Rows are points. To make a cloud, some directions were put in groups of two or more. Within a group, all points are equally far from the middle, so they leave a hole (a ring in 2 directions, a hollow ball in 3). The other directions are filled evenly. Then the cloud was stretched, turned, moved and blurred a little. Count the holes, and give their numbers of directions, smallest first.
(in the rows, 128 means zero)

Cloud:
[[109 107]
 [149  86]
 [168 143]
 [140 173]
 [151  89]
 [169 121]
 [143 172]
 [133  83]
 [166 105]
 [152  88]
 [150 170]
 [118 161]
 [150 169]]
Holes: 1 (2)

Cloud (21 x 3):
[[127 135  96]
 [ 79 152  79]
 [144 151 138]
 [215 138 152]
 [ 88 161  85]
 [ 95 122 101]
 [143 108 156]
 [135 173 135]
 [147  74  92]
 [161 123 167]
 [116 136 121]
 [160  82 122]
 [126  94 121]
 [ 92 144 163]
 [189  95 167]
 [145 101 140]
 [ 84 144 104]
 [117  90 157]
 [108  89 148]
 [124  90  90]
 [ 99 127  94]]
Holes: 0

Cloud, 29 rows:
[[104 139 171  96]
 [113 173 135 148]
 [115 186 108 133]
 [139 128  69 155]
 [112 118 169  84]
 [139 152 174 102]
 [ 99 164 122 114]
 [ 96  74 149  88]
 [168 183 119 129]
 [130  69 136  94]
 [166 153 154 141]
 [157 170 111 107]
 [138 161  84 164]
 [142  74 127 110]
 [127 118 170 144]
 [105  98 140 143]
 [124 127 170 146]
 [138 137 160  90]
 [125  69 150 117]
 [ 82  93 128  93]
 [ 92  86 100 128]
 [113 172 137 148]
 [127 105  59 134]
 [ 86  76 121 113]
 [ 96  87 155  83]
 [ 91  99 152  85]
 [140 136  72 158]
 [157 160  84 161]
 [142  92 105  90]]
Holes: 2 (2, 2)

Cloud (47 x 6):
[[136 135  57 156 136 194]
 [143  81 100 116 103  86]
 [126 115 168 139 131 159]
 [122 179 103 125 151 185]
 [123 122 114 184 127 140]
 [124 146  87 104 130 188]
 [ 86  92 127 117 162 157]
 [139 169  83 114 117 187]
 [123 126 117 122 100 188]
 [147 120 162 131 117  68]
 [169 165 126 102 122 118]
 [149 115 173 132 130 130]
 [120 160  96 104 126 180]
 [106 130  94 110 149 193]
 [148 180  74 172 135 161]
 [107 122 141 136 168 170]
 [141 149  91 107 104 183]
 [139 101 104 110 145 176]
 [134 133  94 177 144 192]
 [184 159 120 166  79 100]
 [119 107  65 160 126 178]
 [100 137 122 126 130 193]
 [ 78 109 111 109 161 153]
 [164 104 149 123 133 139]
 [149 110 102 141  81 176]
 [183 129 121 147  64 146]
 [154  85 134 127 117  74]
 [153 199 124 131 117 162]
 [203 161  94 146  98 153]
 [162 135 159 159 102 162]
 [138 195 106 129 121 179]
 [168 133 111  95 125 133]
 [132 116 175 134 129 140]
 [150  96  69 159 121 165]
 [103 164 115 107 133 103]
 [178 161  71 157 118 114]
 [119 161 120 163 135 197]
 [ 94 151  93 151 154 115]
 [155  90 102 113 122  83]
 [118  93 108 106 140 180]
 [115 130 142 152 136 192]
 [174 187 131 121 115 142]
 [130  99 110  99 117 173]
 [ 81  96 129 109 145 145]
 [188 161 131 112  97 136]
 [128 132 106 147 160 203]
 [146 136 161 130 147 105]]
Holes: 2 (2, 4)

Cloud, 56 rows:
[[173  75  77 129 100 136]
 [138 144 163 172 106  72]
 [ 78 113 178 145 114 162]
 [ 93 139 148 112  64 100]
 [148  47  75 115 119 105]
 [ 95 152 164 141  72  95]
 [108  90 135 189 144  92]
 [116  87 175 128 136 130]
 [151 150 117 179 139  73]
 [135 131 108 195 143 101]
 [106 118 116 116 120  78]
 [155 108 103 175 119 158]
 [114  88 146 186 117 114]
 [160  94 112 116 102  94]
 [135  72 121 128 123 131]
 [156  95 123 137 132 109]
 [ 71  95 184 196 131 159]
 [152 141  93 135 104 132]
 [ 90 115 124 124 107 157]
 [113 178 182 114  99  76]
 [ 84  97 149 157 122 168]
 [110 123 138 150 123  67]
 [100 140 165 166 122 182]
 [ 82  99 150 117  87 147]
 [ 77 122 168 139 137 117]
 [ 65 115 131 158  86 109]
 [184 106  93  95  88  85]
 [162  94  92 107 133 107]
 [123 104 124 135 132  85]
 [112  90 143 151 154  86]
 [121 140 140 127 164 102]
 [190 116  67  92  93  54]
 [144  93 105 135 145 111]
 [ 87 122 132 111 101  85]
 [ 80 119 181 103 138  99]
 [148 108 109 149 133  98]
 [125 161 191  92  94 108]
 [142 160 108  94 123 114]
 [130 133 176 136 120  43]
 [110 107 117 117 117 136]
 [ 99 174 151 118  55 127]
 [112 143 100 157 142 115]
 [169 123  96 156  98 112]
 [117 136 149 111  53 118]
 [114  92 156 113 141  80]
 [124 116 152 145 135 101]
 [104  84 110 131 121 157]
 [118  91 136 134 161 119]
 [ 70 119 181 178 145 185]
 [104 167 157 133 150 119]
 [121 133 142 152 116 127]
 [ 87 128 127 161  73  75]
 [162 107 121 170  77 125]
 [ 98 144 155  71  76 106]
 [124 121 143  84 126 143]
 [144 127 163 172  79 106]]
Holes: 0
